Each point is reached from the start by the listed moves, each made once or not at all, plus a little noise. Is the number of moves made odd or even? Then give how often each move was made.

Moves:
(1): [-30 29 30 18]
(2): [-17 66 -27 43]
Start: [36 4 12 19]
Points:
[16 72 -22 62] => odd (0, 1)
[-15 95 12 82] => even (1, 1)

Moves:
(1): [-22 35 15 51]
(2): [-41 -2 30 -41]
(3): [19 -36 -7 24]
(4): [-34 4 -3 -13]
Start: [-19 2 -5 12]
Points:
[-95 4 23 -43] => even (0, 1, 0, 1)
[-64 -1 29 45] => odd (1, 1, 1, 0)
[-40 -38 17 -6] => even (0, 1, 1, 0)
[-22 3 0 87] => even (1, 0, 1, 0)

Moves:
(1): [-30 -32 14 -2 -5 5 -42 44 14 -17]
(2): [19 -29 17 15 -2 26 -19 45 17 -33]
(3): [-6 24 -9 10 29 -17 -14 -29 12 -14]
(4): [13 -46 4 21 35 7 -15 -5 -11 13]
(5): [-2 3 2 -2 -8 0 -25 -19 43 -18]
(6): [-40 16 -12 24 32 8 11 -44 14 -1]
(7): [-14 23 -16 -13 29 35 -2 -3 -16 7]
(8): [-15 24 -9 25 25 32 -9 -25 -21 23]
Start: [-6 8 -25 7 11 -14 4 0 -20 -20]
Points:
[-52 3 -39 70 95 30 -38 -87 4 1] => even (0, 0, 0, 1, 1, 1, 0, 1)
[-30 -33 -6 35 37 -2 -77 59 19 -85] => odd (1, 1, 1, 0, 0, 0, 0, 0)
[8 -43 -24 25 72 52 -31 33 -35 -30] => odd (0, 1, 0, 1, 0, 0, 1, 0)
[-15 32 -36 -11 32 25 -24 -29 7 -26] => even (0, 0, 0, 0, 1, 0, 1, 0)

Moves:
(1): [-30 10 -17 3 6 -18 -22 14 -5 -6 -13]
(2): [-9 5 -6 -10 32 26 8 -26 1 10 -24]
(3): [3 -16 -8 17 -9 1 -22 -30 -15 -2 25]
(4): [-28 -58 1 11 -5 -52 -21 -12 11 -8 -15]
(5): [-32 -9 -11 -1 -1 16 -17 4 31 21 -2]
(6): [-36 4 -11 27 8 -29 48 19 -6 0 -16]
(7): [44 -22 0 19 13 -45 -6 9 -31 14 17]
(8): [-15 30 -3 -26 -9 9 -18 -30 33 21 -10]
(9): [61 21 -38 -3 -5 -4 13 16 -11 -2 5]
(10): [3 -16 -1 -28 0 -25 -38 -21 3 -9 35]
(11): [-9 6 8 26 11 8 -8 -12 18 -18 0]
Start: [-23 -6 15 -9 7 -1 0 8 -11 6 4]
Points:
[-34 -35 -38 15 37 -62 48 4 -16 5 -49] => even (0, 1, 0, 1, 0, 1, 0, 0, 1, 0, 0)
[-19 -34 2 80 30 -65 8 -3 -46 1 30] => even (0, 0, 1, 0, 0, 1, 1, 0, 0, 0, 1)
[-61 -72 6 61 67 -95 22 -13 -16 6 -34] => odd (0, 1, 0, 1, 0, 1, 1, 0, 0, 0, 1)

Moves:
(1): [-13 -14 8 -10 3 -3 5 -8 12 11 -8 1 4 3 2 4 -10 4 7 -7]
(2): [5 -4 -8 5 0 -1 -14 -7 3 8 -12 -7 -2 11 -8 18 1 15 0 -27]
(3): [22 0 1 0 10 -7 -6 1 3 7 -12 -15 -12 -5 -20 7 6 -23 -3 13]
(4): [-27 5 -12 -11 -1 9 -14 3 -11 -16 15 0 20 -3 17 0 20 7 -3 -1]
(5): [11 2 3 -15 -21 7 -13 -17 9 7 5 2 -30 16 8 12 4 -13 -1 8]
(6): [12 -14 11 -7 -3 -2 -9 9 9 -5 7 6 -1 3 9 -2 8 15 -2 13]
(7): [1 20 -19 5 12 -17 -19 20 -11 -13 -1 12 -15 0 23 14 -8 -22 4 -2]
(8): [5 -22 -2 -10 -21 -3 15 4 10 -4 10 1 -13 19 -13 3 2 -8 1 -5]
(9): [1 3 -14 7 -12 -9 -5 -10 20 -25 -16 10 -26 -10 -11 6 15 -13 -18 -17]
(10): [-7 15 -5 -25 -12 7 11 32 -14 10 -14 34 28 -23 20 2 20 0 7 26]
(11): [7 6 11 13 2 -3 -14 1 7 -5 4 15 -18 15 -14 14 9 -14 1 -4]
(12): [3 6 15 5 -11 -12 -14 10 -9 -9 -6 0 25 -4 2 3 -17 -7 -15 -1]
(13): [12 9 2 -21 6 -13 7 -1 6 -19 13 2 -14 14 -9 -4 -13 6 -13 -14]
(14): [2 0 9 9 7 2 2 15 -6 7 -8 12 -7 -2 -1 -10 -3 -23 -16 -16]
(15): [2 4 9 -10 -6 11 5 17 11 -7 -3 -3 5 -9 8 -7 -1 -11 16 -5]
(16): [-8 -11 -7 -14 0 12 2 -4 -5 -8 -28 1 -1 13 0 2 4 22 14 9]
(17): [15 -6 -5 16 -2 1 -17 -19 31 13 13 -12 15 30 -5 -4 -8 -11 0 0]
(18): [9 2 -2 0 11 7 -22 -8 -8 1 0 9 9 -19 -8 -11 -8 -8 11 10]
Start: [13 21 8 -16 -7 -16 -3 11 -4 -18 -19 -18 -11 3 2 -22 19 13 6 28]
Points:
[48 60 -9 -7 7 -40 -65 40 46 -78 -7 5 -62 34 -7 -3 35 -95 -27 -14] => odd (0, 0, 1, 1, 0, 0, 1, 0, 1, 0, 1, 0, 1, 1, 1, 0, 1, 0)
[50 3 43 -68 -57 -5 -75 36 47 -13 -8 21 27 24 11 2 43 -58 22 74] => even (1, 0, 1, 1, 1, 1, 0, 1, 0, 1, 1, 1, 0, 0, 1, 0, 1, 1)
[68 43 32 -49 -28 -66 -64 32 54 -80 -32 11 -93 22 -1 28 7 -61 -17 11] => even (1, 0, 1, 0, 1, 1, 1, 0, 1, 0, 1, 1, 1, 0, 1, 0, 0, 0)
[71 69 -11 -50 -14 -18 -80 27 29 -28 -12 33 -30 39 15 12 13 -45 31 25] => odd (0, 1, 0, 0, 1, 0, 1, 0, 0, 1, 1, 0, 1, 0, 1, 0, 1, 1)
[60 37 6 -44 -58 -42 -75 56 11 -55 -27 73 -54 0 17 20 40 -61 -7 57] => odd (0, 0, 0, 0, 1, 1, 1, 1, 1, 1, 1, 1, 0, 0, 0, 0, 0, 1)
[33 58 5 -31 9 -57 -74 66 4 -22 -35 28 15 38 8 19 16 -53 -26 -2] => odd (1, 1, 1, 1, 0, 0, 1, 0, 0, 1, 1, 1, 1, 1, 0, 0, 1, 0)
